Each point is reached from the start by the listed moves, each made 0, 1 or 2 times, or once backwards (-1), plus a little noise. Is the number of moves made odd or even? Then give how often each move was made.
(in the rows, 128 means zero)

Moves:
(1): [162 105]
(2): [155 174]
Start: [124 123]
Points:
[157 169] -> odd (0, 1)
[178 214] -> even (0, 2)
[116 188] -> even (-1, 1)
[62 98] -> even (-1, -1)

Moves:
(1): [160 129 135 127 131 129 121 130 127 125]
(2): [126 179 136 133 129 120 137 131 125 124]
(3): [119 121 161 128 130 130 124 135 137 119]
(4): [132 123 127 171 128 131 127 133 130 128]
(5): [123 132 119 131 182 125 128 119 121 130]
(6): [125 142 128 118 124 175 128 114 129 132]
(7): [140 118 133 133 131 130 158 129 124 120]
(8): [128 125 126 125 132 141 133 174 133 123]
Start: [124 144 114 121 131 110 143 112 136 151]
Points:
[184 220 108 234 138  40 177  91 111 146] -> odd (1, 2, -1, 2, 0, -1, 1, -1)
[102 113 138 166 142 144 184 214 155 127] -> even (-1, 0, 1, 1, 0, 0, 1, 2)
[136 161 154 152 199  59 211 130 127 120] -> even (0, 1, 1, 0, 1, -1, 2, 0)
[188 246 170 180 249 134 193  56 113 125] -> even (2, 2, 1, 1, 2, 1, 2, -1)
[185 184 108 169  77  98 172  75 122 148] -> odd (1, 1, -1, 1, -1, 0, 1, -1)
[ 70 249  96 170 243 114 146 196 132 146] -> odd (-1, 2, 0, 1, 2, 0, -1, 2)

Moves:
(1): [177 113 122 131 122 123 119 135 122 116 111 125 144 135 145]
(2): [132 158 132 108 117 122 129 132 125 125 116 124 125 136 124]
(3): [137 121 154 131 128 128 125 120 125 118 137 133 128 128 118]
(4): [123 131 134 169 126 111 124 131 136 131 112 114 144 119 129]
(5): [129 133 141 119 186 135 128 125 112 149 122 133 158 132 142]
(6): [122 144 140 145 127 166 147 123 142 134 118 135 131 137 115]
(7): [132 136 127 128 136 111 177 122 110 136 126 121 125 109 129]
(8): [128 128 140 129 132 130 137 164 138 123 134 126 132 132 129]
(9): [131 126 133 116 136 104 144 113 187 131 137 137 140 143 123]
(10): [135 115 125 134 129 121 122 137 136 163 122 133 118 129 111]
(11): [143 147 121 138 125 132 127 123 125 132 167 122 126 130 121]
(12): [127 126 125 133 124 110 139 129 113 117 122 170 137 131 121]
Start: [103 125 151 127  96 124 130 115 124 114 107 143 131 137  91]
Points:
[ 86 132 220 176  67 156 229 181 110 175 132 100  51  86   9] -> odd (-1, 0, 2, 0, -1, 1, 2, 2, -1, 2, 0, -1)
[109 216 163  12  84  94  89  29 228  88 237 117 109 192  65] -> even (-1, 2, 1, -1, 0, -1, -1, -1, 2, -1, 2, -1)
[172 144 126 175 161  14 249 110 110 172  84 203 205 126  96] -> odd (1, 0, -1, 1, 1, 0, 2, 0, 1, 1, 1, 2)
[178 125 111 233  57  53 237 193 119 135 156 137 134  98  78] -> odd (1, -1, -1, 1, -1, 0, 2, 2, 0, 1, 2, 1)

Moves:
(1): [143 127 128 130 121 129 127 131 125 123 129 122 127 127 122 126 132 129
 120 126 124 130 128 127]
(2): [124 141 120 144 132 129 129 130 123 129 121 136 128 129 132 130 133 117
 118 137 124 124 124 125]
(3): [128 130 139 135 132 132 131 122 123 129 127 129 122 128 123 128 131 126
 126 125 124 129 132 127]
(4): [129 127 127 138 134 125 133 127 139 129 127 129 134 129 123 135 127 122
 120 134 134 135 126 124]
(5): [139 135 124 122 145 122 131 122 128 133 131 129 141 115 125 132 132 135
 135 126 135 129 135 136]
(6): [123 124 128 127 131 143 129 126 122 127 136 120 128 131 129 134 132 129
 132 132 126 128 125 124]
(7): [126 128 129 124 125 127 144 133 129 128 131 131 124 131 126 133 132 128
 127 126 129 123 131 127]
(8): [125 128 132 130 140 135 119 151 130 125 134 136 124 124 116 120 124 124
 125 127 125 128 125 121]
(9): [132 139 119 121 130 133 117 129 153 118 134 124 124 126 123 123 137 130
 121 132 130 123 127 129]
(10): [131 136 136 125 122 130 126 133 135 137 132 124 136 130 131 131 127 124
 129 127 129 132 131 124]
(11): [127 121 128 124 131 129 124 130 119 126 140 132 109 119 135 127 129 114
 125 129 133 133 131 120]
(12): [124 122 132 121 128 140 124 127 130 125 119 145 130 125 127 128 140 124
 120 124 136 133 127 130]
(13): [125 131 126 125 127 132 126 125 128 122 134 132 133 128 120 130 124 125
 126 127 131 132 125 134]
(14): [131 131 117 131 130 121 126 127 124 127 128 125 129 143 131 130 130 123
 130 120 120 128 132 130]
(15): [129 127 142 133 127 135 131 135 130 112 129 125 132 130 143 143 123 125
 131 132 130 130 144 130]
(16): [144 128 129 129 129 129 124 132 138 133 128 136 122 129 124 140 121 131
 135 137 131 123 129 124]
(17): [109 126 129 129 126 125 107 139 127 131 134 129 128 127 122 138 140 127
 117 127 130 110 134 120]
(18): [132 140 134 136 138 127 130 127 125 126 134 138 131 136 133 125 130 143
 123 130 135 121 127 118]
(19): [127 121 125 143 117 129 132 126 134 121 130 137 128 121 123 117 136 133
 139 128 129 127 131 125]
(20): [134 125 141 128 134 121 131 123 128 127 127 133 132 133 122 126 132 121
 129 141 121 125 122 122]
(21): [135 130 139 130 128 124 131 128 126 125 124 121 120 136 125 129 136 120
 134 124 149 123 124 135]
(22): [119 139 129 123 126 121 136 125 121 127 121 125 124 133 126 143 137 132
 141 137 119 146 126 127]
(23): [126 132 120 125 131 132 126 127 127 130 125 130 137 129 122 123 126 130
 125 136 139 128 143 128]
(24): [130 122 131 134 124 129 127 134 125 132 132 127 124 132 131 132 130 128
 128 133 127 132 135 140]
Start: [123 135 118 121 140 141 135 125 126 127 159 137 122 131 138 132 120 130
 135 120 115 147 130 129]
Points:
[ 93 132 140 148 146 170 204 175  61  92 180 108  69 162 113 176 130  43
 145 172 142 222 146 117] -> odd (1, 1, 0, 2, -1, 2, 2, 2, -1, 0, 2, -1, 1, 0, 1, -1, -1, -1, 0, 0, 2, 2, 2, 1)
[ 73 123 175 116 168 173 165 162  64  93 116 143 143 197 120 200 182  66
 124 159 143 143 171 147] -> even (0, 1, 0, 0, 0, 2, 2, 1, -1, -1, -1, 2, 0, 1, 2, -1, 1, -1, -1, 2, 2, 1, 2, 1)
[160 154 120 135 169 177 123 177 164  57 249 167  65 118 116 104 111 171
 118  79  96  94 152  87] -> even (1, -1, 2, -1, 0, 0, 2, 2, 2, -1, 1, -1, 1, 1, 1, 1, 0, 2, 1, -1, -1, -1, -1, -1)
[ 53 216 124 149 196 184 110 151  93  49 151 183 151 173 105 162 172 119
 105 149  57 150 154  99] -> odd (0, 2, 2, -1, 0, 1, 0, 2, 1, -1, -1, 1, 2, 2, 2, -1, 1, 1, 0, 1, -1, 2, 1, -1)
[224 166 143 130 166 160 127 161 147  56 219 163 108 105 134  93  98 136
 136 142 222 127 183 131] -> even (2, 0, -1, -1, 1, -1, 0, 1, 1, 0, 2, -1, 2, -1, 2, 1, -1, 2, 1, 0, 2, -1, 2, 0)
[142 129 117 179 164 147 114 112  40 100 151 193 108 147  83  58 162  56
  91 110 105 137 115 124] -> odd (2, 2, 2, -1, 0, 0, -1, 1, -1, -1, 1, 1, 2, 2, -1, -1, 0, 0, 1, 2, 1, -1, 1, 0)
[198 204 122 155 193 184 163 140 116  66 191 101 125 185 125 184 113 139
 134 115 114 141 154 154] -> even (2, 1, 2, 0, 1, 2, 1, 1, 1, -1, -1, -1, 2, 2, 2, 1, -1, 1, -1, -1, 1, 0, 0, 0)
[206 172 136 156 177  98 178  93 165 135 146 142 142 152 136 129 119 185
 149 179 162 129 147 155] -> odd (0, 0, 0, 1, 1, -1, 0, -1, 1, -1, -1, -1, -1, -1, 0, 1, -1, 2, 0, 1, 1, 0, 1, 2)
[118 168 127  99 215 151  98 173 110 130 176 141  98 134 156 190 165  62
 158 162  89 208 165 138] -> even (-1, 1, 0, 0, 2, 1, -1, 2, 1, 1, 2, 1, -1, 2, 1, 0, 0, -1, -1, 1, 0, 2, 0, 2)
[ 78 207 130 205 230 123 122 174  81 143 161 118 186 174 173 220 145 137
 118 154 152 134 198 131] -> odd (-1, 2, 0, 2, 2, 1, -1, 1, -1, 0, -1, -1, -1, 1, 2, -1, 2, 2, -1, -1, 1, 1, 1, 2)
[208 162 183 104 179 178 161 138 114 131 187 209 161 109 166 191 123 108
  88 165 205 139 210 101] -> even (2, 1, 0, 0, 2, 0, 2, -1, -1, 2, 2, 2, 1, -1, 2, 2, 0, 2, -1, 1, 0, -1, 2, 0)

Moves:
(1): [119 110 130 132 118 117 124 130 135 129 130 120 122 126 131 127 131 118
 139 124 133 125 130 109 135]
(2): [133 139 128 139 127 127 137 126 134 127 125 119 131 120 136 126 124 120
 118 125 132 120 130 128 126]
(3): [123 124 128 127 128 124 131 138 133 140 133 129 134 141 138 135 124 129
 131 121 127 120 124 119 127]
(4): [126 123 126 118 113 134 122 123 123 110 126 127 146 130 130 122 127 116
 128 130 137 132 131 122 133]
(5): [148 128 131 127 124 123 127 126 111 129 122 128 120 130 147 142 136 122
 128 127 112 130 130 121 116]
(6): [130 141 127 126 135 128 119 131 125 120 124 115 117 139 117 125 126 130
 137 124 114 114 124 148 124]
(7): [125 128 145 117 131 118 134 125 126 131 129 121 128 129 129 123 131 133
 128 138 116 120 135 118 117]
(8): [124 122 130 120 126 126 123 129 132 124 132 123 130 135 143 123 117 129
 135 127 120 137 134 126 123]
(9): [132 143 135 131 129 127 122 139 132 121 121 113 127 127 130 115 124 139
 134 121 137 122 124 131 126]
(10): [140 137 131 127 114 139 124 135 140 125 138 124 133 126 125 138 132 133
 115 120 135 129 130 136 123]
(11): [129 136 115 132 135 118 119 146 116 128 136 131 133 122 131 109 122 134
 125 128 123 130 141 130 132]
(12): [117 123 115 123 131 127 132 123 138 121 129 127 114 138 122 129 130 130
 123 135 131 130 138 116 130]
(13): [150 122 127 126 143 117 126 139 130 131 118 128 143 125 125 140 137 119
 136 124 130 124 123 125 128]
(14): [121 122 130 123 130 133 135 113 141 122 128 138 121 117 132 126 122 141
 123 124 149 123 135 123 122]
(15): [133 129 131 126 127 118 122 121 132 140 144 114 137 128 132 144 120 141
 142 113 124 138 130 139 131]
(16): [129 137 118 142 130 126 130 128 131 141 117 140 130 135 142 118 129 121
 121 113 128 133 130 121 128]
(17): [129 131 108 128 129 119 109 120 142 124 130 126 135 138 123 134 123 121
 115 127 117 122 121 125 129]
(18): [128 135 130 123 132 127 127 133 119 124 133 137 127 124 137 141 124 120
 118 121 126 129 131 137 139]
(19): [131 134 117 128 121 126 123 109 132 121 143 118 129 129 128 124 133 112
 115 129 128 122 131 111 124]
(20): [120 135 132 117 127 137 135 116 137 143 126 129 140 120 130 137 120 136
 145 129 123 133 130 122 139]
(21): [132 126 128 131 129 121 127 126 120 114 125 129 124 122 128 129 129 123
 132 131 123 140 132 125 116]
(22): [123 134 124 118 127 115 137 128 142 132 126 119 123 119 141 133 132 115
 121 136 130 132 131 133 121]
(23): [119 126 128 122 135 127 121 122 126 130 123 126 127 125 129 132 122 123
 122 137 123 131 131 138 116]
(24): [123 106 113 132 132 133 118 137 153 124 131 134 141 138 135 131 159 145
 116 140 129 145 133 128 106]
Start: [135 130 136 131 127 133 128 124 128 132 119 120 142 131 130 127 122 130
 127 133 125 121 126 149 139]
Points:
[106 182  93 154 125 213  86 119 150  52  93 129 193  96 186   7 110 178
  70 136 183 146 186 187  76] -> odd (-1, 2, -1, 2, 0, 1, -1, 1, 2, 0, 2, -1, -1, 2, -1, 1, -1, 0, 1, 1, 0, -1, 2, 2)
[178 142 103  81 143  71  69  17 138  36 107  52 164  89 152 190 105  65
  96 133 130  79 169  67 117] -> even (1, 2, -1, 2, 2, 0, 1, -1, 2, -1, 0, 2, 2, 2, 1, -1, 2, 2, 2, 1, 1, -1, 2, 0)
[175 209 185  89 104  55 124 137 123 186 123  50 189  63 218 156  76  98
 202  54 118 116 148 139 215] -> odd (2, 0, -1, 1, 1, 0, 1, 0, 2, 0, 1, -1, 1, 0, 2, 1, 0, 2, 0, 2, -1, 2, -1, -1)
[192 119 109 169 205  72 133 165 103 118 118 151 132  90 189 140 153 142
  68 116 127 158 213 133  94] -> even (0, 2, -1, -1, 1, -1, 1, 0, 0, 0, 2, 2, 2, 1, 1, 1, -1, 2, 0, -1, 1, -1, 1, 1)
[105 145  24 136 105 199 112  49 202 127 143 208 147 150 156 134 142 162
  18 122 159 161 181  61  99] -> odd (-1, -1, 1, 0, 1, -1, -1, -1, 0, 2, 1, 2, -1, 2, -1, 2, 1, 0, 2, 2, 1, -1, 1, 1)
[ 83  88 123  86 131 182 166  48 132  95  98 159 108 130 118 105 137 117
  90 193 181 135 152 102 136] -> odd (-1, -1, -1, 1, 0, -1, 0, 0, 0, -1, -1, 2, 0, 1, -1, 0, -1, 0, 1, 0, -1, 0, 1, 0)
[144 133 132 122 207  61 133 133  64 135  87 101 111  73 130 115  79  84
 190 155  70 137 179 150 134] -> even (1, 1, -1, -1, 0, 1, 0, 1, -1, -1, 2, 1, 2, 0, 0, 0, -1, 0, 0, 1, 2, 0, 2, -1)
